Every row gives one point. Before rounding, the points of a table are all equally far from one centre. They may lie mostly on one side of it. Where is the centre, to within rounding?
(in the rows, 128 means zero)

Points (9 x 2)
[[ 87 159]
 [117 159]
 [129 155]
 [126 156]
 [125 156]
 [ 62 149]
 [153 138]
 [ 50 139]
 [ 72  25]]
Centre: [101  90]

Points (12 x 8)
[[124  66 183 141 165  77  45 144]
 [153 111 197 154 170  94  47 130]
 [151  96 169 131 154  92  42 157]
 [177 145 188 122 170 117 112 109]
 [126  63 203 140 140  75  82 137]
 [142  83 188 158 149  59  56 135]
 [168 120 154 126 138  77  62 122]
 [136  53 178 156 158  66  71 150]
 [119  82 152 118 121  79  60 137]
 [135  89 223 121 143  91  86 147]
 [114  80 171 100 135  65  66 114]
 [150  86 189 134 136  78  64 150]]
Centre: [103 128 156 137 188  75 117 148]

Points (21 x 14)
[[115 149 113 109 147  64 119  18 139 210 139 111 118  84]
 [167 140 108 102 112 136 125  67 138 137 177  45 127  66]
 [175 120  87 121 165 118  79  64 168 174 138  35  75  99]
 [135 132  64 129 178 122 171  59 131 190 121  28  76 106]
 [131 158  84 142 122 105 139  37  66 155 129  68  65  84]
 [120 117  59 143 172 117  94  16 144 187 123 123  31  91]
 [150 136  89 107 130  92 106  73 129 136 177  45 117 113]
 [157 165  68 100 158  85  61  62 179 150 128  90  84  81]
 [145 164 128 160 162  76 109 101 155 159 136  59  76  98]
 [131 151  68 147 207  85  81  65 131 125 124  76  96 132]
 [144 162  92 133 139 109 157  47 140 100 138  82  72 135]
 [106 147  99 166 124 114  92  23 100 182 132  57 130 110]
 [101 140  73 141 193 103  96 112 140 170 165  41 101  85]
 [111 127  26 120 133 113  88 103 122 134 158  91  58  58]
 [140 157  51 117 190  74 110  79 144 167 169  72 121 101]
 [120 166  33 120 187 113 111  55 138 115 158  71 120 118]
 [141 158  54 107 157 152 135  67 133 159 186  68  98  99]
 [159 118  80 100 152 121 141  93 179 118 134  71  85 135]
 [118 122  92 126 138 121 116 103 131 185 150  36  48  80]
 [203 125  78 161 138 143 125  81 148 136 116  66 126 119]
 [181 159  76 143 221  88 113  14 149 163 132 112  97  69]]
Centre: [122 113  87 141 157 116 126  54 145 141 118  92 108  59]

Points (29 x 24)
[[158  89 145 127 166  79 100 216 141 159 128 118 179 147 185  35 137  80
  137  53 119 131 172 111]
 [166 104 106 120 115 138 122 198 163 168 105  93 129 130 200  75 164  76
  166  70 130 122 170 120]
 [129 159 111  51 160 106 123 160 113 195 162 104 208 157 179  82 100  60
  128  98 142 119 116 133]
 [148  23 127  77 172  88 120 141 110 100 106 104 178 148 216 100 152 110
  159  77  97 101 145  94]
 [123 114 127 139 159 130  87 143 126 119 114 156 231 161 178  91 130  96
   55  70 140 120 233 111]
 [163  84 152  68 198  71 120 124 137 170 133 176 152 189 172  86 104  69
  114  30 107 108 228 109]
 [143 125 148  27 167 139 112 158 125 176 165 122 175 129 235  97  96 104
  120  56 157 102 182  63]
 [111  99 124 146 182  90 114 143 102 181 160 165 158 154 205  66 129 155
  124  94 113 121 249 113]
 [192 122 145  84 186 136 141 156 112 143 173  94 204 144 175  88 153  88
  161 132 174 126 165 103]
 [159  82 186  88 160 134  99 139  93 137 178 106 178 185 169 118 118 120
  156 117 184 156 158 144]
 [181 131 141  55 169 113  79 150  73  98 155 107 141 131 231 113 117 159
  127  94 162 147 176 153]
 [143  82 186  89 171 111 103 110  89  99 150  98 169 171 168  98 120  89
  146  58 182 143 178  75]
 [140 121 174 123 198  85 125 145 114 113 124 118 164 105 178  70 176 103
  152  65 134 125 232 117]
 [177 131 169 101 149  94 139 106 100 144 101  99 188 125 200  29 149  86
  104  98 162 179 167 136]
 [191 109 138 106 176  94 131 106  91 141 121  93 135 176 197  75 157 105
  144  76 173 152 214 153]
 [185  96 166  89 188  61  78 140 120 139 170  74 140 195 175  75 111 138
  173  85 136 137 154  99]
 [148 103 125 104 144 124 114 132 144 100 126 116 152  64 163  47 140 154
  105  99  52  96 231 113]
 [164 127 128 116 216 143 141 135 131 109  97  81 158 172 149  71  94  82
  134  56 134 166 192  77]
 [146 113 111  28 181 146 145 161  81 158 119 137 212 121 133  90  89  62
  100 104 154  83 195 117]
 [129 110 128 121 126 107 131  84 144 148 155  86 203 187 220  68 143 137
  121 110 124 121 184 135]
 [176  84 162  88 147  81 112 129 146 147 156 113 195  93 185  60 203 123
  132 100 111 155 202  57]
 [119 124 241  85 177  96 144 125 146 117 102 139 138 166 137  62  89  80
  108  63 130 129 141 112]
 [139 108 169  88 176 132 116 129  83 102 165 120 188 105 211  72 152 149
  125 119 137 150 183  48]
 [163  85 119 112 182 118 106 135 106 184 147 103 192 179 168  52 169 125
  174  88 161 153 180  74]
 [123 136 122  42 159  78  63 130 154 136 169 144 160 191 201  55 152 111
  192  98 164 111 181 100]
 [102 151 140  70 122 136 108 161 108 127 152 154 197 123 238  64  90 131
  121  96 160 145 146 138]
 [172  75 140 132 178 105 127 141 141 134 193  83 156 127 182  85 178 113
  124  54 153 131 156  62]
 [100  87 129 119 151 127 153 147  98  92 144 154 201 156 175 115 155 107
  174 115 114 123 184 110]
 [165  88 194 119 181 116 140 197 114 138 108 156 162 102 223  93 179 127
   88 125 150 153 194 110]]
Centre: [143 103 117  83 162  97  99 126 152 148 111 146 135 125 151 104 116 121
 103 120 142 130 158 105]

Points (28 x 24)
[[111 145 152 106 195  87 173 180 163 135 115 150 102 168 147  86 100 161
  199 116 177 151  93 152]
 [132 138 110  58 158  87 140 155 149 116 133 148 140 185 161 107 137 175
  225 122 195 163 137 117]
 [108 138 138 114 182 126 126 191  88 137 111 141 135 198 143 121 155 172
  200 120 202 148  68 115]
 [135 156 120  82 174 137 147 178 148 149 128 131 100 191 146 114 112 186
  202  79 195 182 127 141]
 [164 130 134  80 145  81 102 164 118 137  96 168  84 215 161 102 130 181
  185 107 184 183 125 129]
 [136 129 129  68 182  97 142 212 113 139 132 122 124 178 128  97 113 163
  222 102 194 156  97 140]
 [160 138 123  72 186 121 155 154 139 143  77 128 144 152 134  83 107 126
  219 117 158 142 118 123]
 [135 155 154  95 193  83 105 151 134 156 120 146 141 183 153  73 147 179
  213  93 177 178 105 139]
 [167 150 114  70 174 100 157 187 135 174 122 120  98 129 136 118 101 166
  202 118 182 160 113 108]
 [191 131 127 111 188  70 139 155 109 134 127 138 122 189 150 128 138 197
  177 132 201 163 106  94]
 [160 149 144 111 192  88 134 161 112 137 123 145 113 176 146  96 123 179
  249 104 160 186 123 131]
 [162 152 149  58 181 123 104 163 137 139 121 161 118 165 160 100  91 165
  206 102 186 142 126 113]
 [142 138 139 101 131 135 134 137 153 162 135 125 122 206 176 138 125 174
  181  72 195 172  92 148]
 [139 139 128  89 213 133 116 133 156 167  79 123 100 166 141 108 147 200
  193  99 155 160 143 125]
 [ 93 147 179  77 163  73 134 184 132 152  84 124  79 210 137 114  96 159
  196  99 156 136 148 147]
 [149 170 112  97 203  82 136 123 141 124  86 122 121 173 156  98 142 155
  213 126 169 168 150 176]
 [138 161 153 107 163 118 144 167 178 138  90 116 120 191 149 122 109 144
  240  97 157 136 136 110]
 [144 159 148  79 180  93 144 201 173 149  98 113 144 183 163 109 141 157
  182 100 193 158 156 119]
 [150 137 137  97 202 122 144 194 159 157 116 137 154 160 111 119 132 195
  226 104 154 156 133 135]
 [147 125 142  84 163 111 126 146 148 134  86 114 141 210 124 114 170 184
  217  98 161 147  89 129]
 [153 163 181  70 186  94 115 174 137 146  93 130 114 159 141 122 161 176
  186  99 205 156 120 121]
 [115 147 111  81 180  97 114 190 177 139  89 128  96 199 135 125 125 190
  194 112 198 155  93 111]
 [184 158 147 102 171 108 115 152 132 120 103 141 125 162 155 111 120 184
  230  91 194 177 126 112]
 [146 145 121  91 182  97 133 158 134 153  93 176 131 153 112  60 107 166
  198 136 168 159 172 110]
 [136 173 155 125 187  90 133 160 144 161 106 126 112 160 156  74  90 166
  216 138 178 189 137 125]
 [167 122 131  74 164  88 109 132 138 153 109 150 150 205 157  94 127 171
  225 126 155 163 145 133]
 [164 136 155 127 190  74  87 144 118 146  72 106 146 159 132 135 122 205
  212 117 182 189  88 137]
 [150 122 174  70 172 138 124 171 151 153 108 138 122 178 150  93 123 147
  213  89 187 162 138 124]]
Centre: [116 125 126 125 154  94 106 154 124 122 121 122 128 154 124 137 116 143
 152 111 148 160 131 130]

Points (29 x 24)
[[ 52 133 138 134 106  61 115 164 165  12 163 190 143 102  85 129 139 124
  138 130 139 212 150  98]
 [ 75 109 152  70 109  66 108 186 178  55  77 152 142 116 102  98 183 153
  119 120 186 157 139  85]
 [ 25 102 131 117  96  75 127 189 169  34 113 185 130 133  91 114 127  98
  147 116 139 223 146 103]
 [ 75 138 131  86 109  85  88 185 153  27 141 194 115  94  35 127 154 138
  168 125 110 176 161 101]
 [ 84 130 137  87  99  66 133 175 202  54 136 191 155 138 100 147 136 186
  153 134 129 207 129 115]
 [ 81 133  88 107  97  57 137 178 108  43 118 184 154 157  76 113 140 154
  160 121 138 171 140  98]
 [105 151 157 131 114  45 106 193 171  55 133 199 136 100 109  97 132 167
  152 164 115 167 150 102]
 [ 94 125 126  77  85  79 102 175 160  46 101 212 112 110  83 145 188 165
  115 111 121 202 172 100]
 [ 85 136 134  79 128   7 104 192 149  49 113 176 155 109 118 116 160 121
  138  95 131 188 214 114]
 [ 54 109 139 114 124  59 140 173 154  56  93 208 151 113  98 119 161 124
  146 172 149 190 147  88]
 [ 66 144 127  96  79  31 150 171 162  61 118 183 118 164  90 141 178 157
  161 118 151 207 166 126]
 [ 65 141 120  65  89  81 111 215 149  45 147 148 122 157 105 110 175 164
  136 127 154 187 148 127]
 [ 67 112 101 114 108  87 117 183 146  37 151 196 145  91 117 150 175 143
  162 120 133 195 146  65]
 [ 58 157 103 103  82  42  81 166 140  52  88 206 141 114  79  93 124 151
  135 129 114 172 160 116]
 [ 91  89 117 107 112  70  93 203 162  48 146 200 136 124 121 169 146 161
  133 110 140 188 129 105]
 [ 98 141 125 128 134  72 148 189 161  45 109 212 139  83  89 121 110 147
   90 124 102 181 185 103]
 [ 44 136 121 109  78  61  75 209 137  32 127 164 129 147 118 143 154 147
  122 100 142 205 156 128]
 [ 61 146 103  86 110  49 112 188 160  19 115 159 166 137  98 139 137 131
  129 127 147 155 117 124]
 [ 82 111 139  98 114  11 104 207 185  88 112 170 116 155 107 135 159 142
  141  88 112 221 156 110]
 [ 75 122 116  66 136 106  88 210 152  37  81 179 143 127 101 110 143 164
  146 128 138 205 175  89]
 [ 79  87 104  99 121  51 121 188 172  81 118 214 119 121 113 149 153 173
  132  81 166 211 170  90]
 [ 94 126 109 136  94  51 107 186 181  57 115 192 100 132  91 139 147 183
  125 104 167 220 173 154]
 [ 72 105 120  97  78 107 110 184 158  43 109 196 149  92  83 107  94 149
  131 138 103 211 135  95]
 [ 55 104 112 114 102  76  75 210 145  68  93 194 130 112  74 117 170 116
  176 127 135 181 173 100]
 [ 73 135  98 123 109  97 119 202 123  27 103 189 136  77 108 139 114 202
  160 134 121 202 142  86]
 [ 58  78 122  88 109  60 150 174 138  75 121 212 139 127  87 150 151 128
  112  98 129 235 135 112]
 [ 36 164 144  49 136  70 120 166 124  44 120 196 127 143 107 119 143 141
  175 119 126 136 140 107]
 [ 80 146 105 123 108  59 136 182 173  68 132 200 112 140 124 130 102 191
  121 139 109 160 133 116]
 [ 62 108 141  60 141  59 106 193 144  66 108 186  98 157 110 152 147 188
  138  66 159 197 186 129]]
Centre: [ 80 137 140 105 124  81 126 156 137  89 108 138 111  87 106 126 132 143
 148  97 136 187 147 126]

Points (30 x 24)
[[124 104 161 145 141 111 134 112 141  44  80 105 165  71 123 133 139 163
   98  52 135 156 198  45]
 [123  95 174 173 172 132 131 144 132  85  47 115 175  84 120  88 200 161
  132  13 139 139 169  58]
 [ 66  80 153 171 155 147 112 122 115  56  62 112 153  81 158 101 167 161
   79  70 147 121 193  77]
 [154 104 155 187 175 145 137 145 136  84  75 111 109  31 137 120 199 171
  116  40 116 143 183  83]
 [ 85  92 183 156 178 150 172 113 145  55  62 120 145  65 134  88 153 159
  109  60 139 129 221  86]
 [108 105 195 180 171 163 113 118 127  47  79 105 159  71  86 102 178 182
   88  60 143 154 194  68]
 [128  73 173 157 158 158 110 138 139  82  70 142 110  37 121 132 137 126
   88  40 124 129 167  95]
 [ 98 109 153 151 171 141 170  88 119  70  79 107 159  66 125 107 157 155
   91  29 129 140 144  46]
 [137 102 167 179 166  99 147 108 158  33  72 147 164  45 101  89 161 136
  131  89 137 158 160  27]
 [102 126 164 181 172 121 105 128 147  44  44  78 136  46 115 101 174 144
  112  48 142 132 183  62]
 [137  86 201 170 162 114 135 123 140  73  76  92 189  56 113 134 132 151
  122  60 128 142 168  60]
 [118  80 176 170 174 171 127 160 134  95  50 120 163  86 121 136 174 168
  140  79  96 169 165  30]
 [108 107 165 158 132 149 147  88 131  65  51 117 145  38 139 130 169 167
   89  54  99 107 153  45]
 [120  96 175 149 124 131 135 110 154  45  64 100 154 102 151 114 153 155
   64  63 141 143 197  67]
 [ 87 138 199 151 125 147 133 130 152  98  69 139 138  68 137  97 144 179
  108  63 121 117 210  30]
 [129 101 155 151 179 138 135  76 141  44  43 116 154  73 145  86 171 155
  135  38  90 114 185  58]
 [131  94 197 151 127 141 111 126 121 107  65 141 133  86 131 124 131 143
   83  66 134 158 166  32]
 [ 90 101 136 171 144 145 141 139 152  92  35 114 144  79 111 114 166 164
  121  30 132 147 229  70]
 [133 103 166 165 179 106 131 123 133  51  55  92 175  50 128 116 156 188
  144  62 156 128 194  56]
 [135 137 143 181 151 157 125 142 134  69  94  92 150  51 169 140 146 146
  111  67 131 126 174  42]
 [119 102 169 173 173 148  91 160 129  78  54 101 153  45 133 143 176 171
  118  54 112 121 172  55]
 [ 94  86 159 147 139  94  90 102 131  68  57 114 166  71 150  92 143 161
  132  33 103 130 171  63]
 [128  98 180 148 180 151 141 112 137  40  61 108 152  55 167 139 156 204
  118  61 113 120 172 107]
 [137 135 174 164 161 156 145 135  85  71  75 117 186  61 120 140 151 156
   92  61 159 113 150  60]
 [157 138 175 138 156 153 107 126 120  60  73 113 159  71 154 113 168 149
  133  71 114 163 202  51]
 [111 113 163 151 120 126 143 127 140  93  74  90 163  22 130 109 148 158
  125  29  99 108 177  64]
 [139  79 201 141 148 133 129 128 129  91  83  62 182  73  91 116 141 175
   94  50 126 123 175  74]
 [140  80 167 143 144 127  97 150 115 102  76 115 151 111 177 105 177 150
  132  40 131 141 126  43]
 [ 92 115 177 172 127 107 157 115 158  58  44 129 133  64 145 135 153 196
  131  60 155 136 200  61]
 [ 69  99 209 160 157 134 145 120 133  64  67 116 131  81 113 102 186 153
  127  48 135 124 170  23]]
Centre: [125 118 141 159 139 136 134 129 145  85  83 126 128 109  97  91 157 166
 139 109 122 111 141 103]

Points (29 x 24)
[[128 113 122  77  79 134 133 159 129 167 109  41 120 116  83 131 106 115
   60 102  98 144 106 168]
 [108  94 145  64 141 117 125 166 151 168 111  41 128 100 112 130  90 110
   41 111 100 166 104 189]
 [111  81 136 125 133 106 127 103 149 158  90  59 131 111 100 149  62 135
   51 116 106 164  72 164]
 [139 125  78  81 105 134 115 136 111 192 114  75 162  96 135 124 119 165
   31  79  81 190  89 150]
 [144 139 126  82 111 125 106 132 129 185  70  55 133 104 119 156  91 149
   85 140 116 156  77 128]
 [106  66 132  49 124 140 112 144  91 192  97  50 125 111 172 124 116 171
   85  91 117 149  99 126]
 [128 140 122 121 113 132 121 156 140 162  97  71 157 130 163 129  90 129
   61  66 132 175  71 139]
 [133  64 119  89 131  90 117 146 123 194  62  76 139 110 116 144  92 106
   48  89  83 168 113 180]
 [158 114 125 121 117 136  77  98 139 180 101  89 140 108 127 147  63 154
   84 128  85 164  59 123]
 [168 135 127  68 127 113 140 127 114 177  95  70 109 135 123 147  78  73
   83 117 108 181  98 184]
 [131  98 121  65  92 134 113 136 106 147  93  85 140 107 174 126 112 122
   98  63  97 199  90 212]
 [150  78 100 105 118 109 108 151  92 229  99  96 151 125 140 109  93 114
   84 111 150 182  93 174]
 [167 146 168  87 102 128 125 153  93 213 117  59 106 119 186 125 116 132
   87  98 108 151  97 170]
 [ 96  63 155  97 135 106 139 151 101 205 135  44 121  98 150 131 102 159
   74 118 110 164  61 189]
 [123 100 123  67 111  94 131 172 126 249 117  94 145 120 150 105 102 138
   74  78 122 137  93 155]
 [149  83 125  70  97 149 111 133 120 215  99  72 165 103 137 134  83 146
   51 134  78 182 112 175]
 [164 106 146  84 125 129 100 149 145 149  98  65 144 105 120 107  77 121
   65 107 122 129  60 167]
 [118  65  89  85 126  89 109 139 151 186  98  69 113 107 158 144 100 134
   53  73 135 168  80 189]
 [148  98 134 109 123 156 159 118 133 170  94  34 166 102 115 103  94 155
   55  93 113 145 127 162]
 [164 107 114 120 116 135 105 129 134 193 105  47 126  90 120 146 124 155
   40  97 111 135  77 195]
 [117  71 152 100  96 125 126 154  89 213 106  62 130 110 131 140  67 120
   87 100 104 142  95 158]
 [153  65 126  84 120 160  88 150  91 192 117  69 131  83 123 131 113 114
   46 111 109 171 106 179]
 [129  75 154 130 124 140 130 147 116 196 109  61 151 163 126 119 105  99
   49  83 101 187 108 156]
 [115  85 134  73 112 152  97 148 111 167  83  74 131 122 101 121  94 100
   74 116 104 156  67 168]
 [153  84 139  93  98 170 121 148 139 195 148  61 114 128 140 110 104  93
   88  96  86 196 157 158]
 [144  96 152  80 109  68 113 143 133 198 121  93 169 144 116 110 126 115
   38  99 131 171  88 206]
 [161 118 122  63 127 135 149 166 103 200 110  78 103  73  98 121 109 149
   54 101 108 137 106 163]
 [134  95 123  96 122 112 116 142 144 171  98  53 136 105 106 133  84 166
   48  84 143 153  88 193]
 [151  65 149  69 109 135 133 135 119 158  81  71 162  86 153 131  91 122
   56 112 128 127  83 170]]
Centre: [125 106 118 105 141 107 126 122 124 153 141 113 132 127 151 129 130 142
  92 128  94 144 128 161]

Points (31 x 24)
[[ 94  81 103 100 136 205 120 121 112  90 104  93 119 121 184 140 151 112
  161 204 138  58  49 143]
 [118  95  97 125 116 175 143 155 128  93 110  77  89 134 221 145  93 107
  150 161 173  59  44 200]
 [ 60 123  50 138 147 214  81 134 105  94 137  86  87 111 178 121 123 136
  170 148 140  79  40 165]
 [100 116  80 118 181 201  79 162 116 110 116  82  87 102 200 133 114 115
  140 198 132  78  58 167]
 [ 99 151 133 135 156 166  95 166 105  80  96  86  99 132 177 112 123 141
  169 172 148  29  50 179]
 [ 94  98 104  79 125 219 112 156 106 117  85  46  64 126 153 122  99 110
  163 142 162  94  63 184]
 [ 95  90  95 135 140 214  96 176  86 109 104 101 105 110 178 132  95  97
  103 189 157  96  41 172]
 [ 90  66 111  90 132 206  90 177  91 137 141  95  71 119 155 121 142 148
  174 198 163  89  32 193]
 [103  92  91 126 176 169 122 170 101 138 113  65  83 141 176 130 119 112
  143 148 173  36  51 189]
 [100 131 115  98 137 184  69 209 110 110 129 119  75 132 227 118 143 135
  180 196 144 106  97 152]
 [107  67  95  91 107 186  61 157 161  79 141 112  81 109 207 166 119 120
  146 144 193  68  67 183]
 [111  79 105 141 146 159 118 128 125 109 133  87  71 115 217 137 126  99
  170 168 167  68  34 176]
 [124 109  94  83 162 209  46 167 102  82 108 101  81  80 186 117  99 107
  189 169 160  67  73 131]
 [101 125 112  89 135 201  59 157 122  59 111 101 113 122 215 120  99 119
  184 153 179  71  63 153]
 [102 110 126  68 137 156  77 194 117 104 127  93  99 110 158 157 101 151
  153 210 172  48  90 189]
 [161  81 105 108 128 212  91 142  84 130 122  82  69  92 179 136 109 133
  179 195 151  40  23 156]
 [122 128  95  84 157 185 114 151 108  90 100 101  86  88 169 150 100 152
  143 204 161  26  39 164]
 [109 115  81 140 151 208  90 124  67 120 112  93 110 132 175 129  99 164
  132 196 132  65  59 152]
 [140  88  95 121 140 168  50 171 130 126 119  91 128  98 223 131  78 146
  148 181 159  83  62 205]
 [ 61 122  98 109 134 179  74 183 129  99  89 109  81 121 168 113 132 114
  176 191 170  42  87 143]
 [130 140  91  77 137 182 132 154  64 123 126  68  75 122 158 139 130 159
  144 175 199  37  67 189]
 [ 97 115 103  84 182 184  83 154  81 130 125 122  82 137 180 116 107 127
  180 181 138  82  35 162]
 [109 109  94  97 148 201  45 170 119  79  99 107  86 118 182 127  84  90
  173 165 138  82  75 180]
 [125 128 113  92 134 169 115 194  86 154  96  80  77 127 196 150 105  99
  122 189 132  62  62 156]
 [119  88 112  97 117 167  86 174  84  83 136 106 103 108 175 125  65 104
  147 200 134  60  58 117]
 [151 140 103 109 149 173  89 156 107 125 132 111  63 120 225  82 101 111
  159 179 184  94  58 187]
 [ 86  79  87 125 145 200  92 161 134 113  86 123  78 124 200 141 104  87
  183 158 126  70  50 191]
 [130  86  71 103 164 211 105 220 135 109  96  64 103 107 199 150 102 120
  176 174 127  67  66 163]
 [124 113 122 101 157 212  72 193  67 112  96  85 111  92 200 159  85 107
  172 169 164  70  58 138]
 [ 79  76 105 117 139 140 101 147  81 124 112  75  96 140 150 120 120 143
  169 167 136  67  51 205]
 [153  79  93  86 134 184  72 155 132  98  79  96 107 110 186 138  96 109
  157 204 143  75  62 136]]
Centre: [135 114 107 119 111 188 122 170 120 130 135 128 115  86 156 126 127 142
 161 125 148  81  90 159]
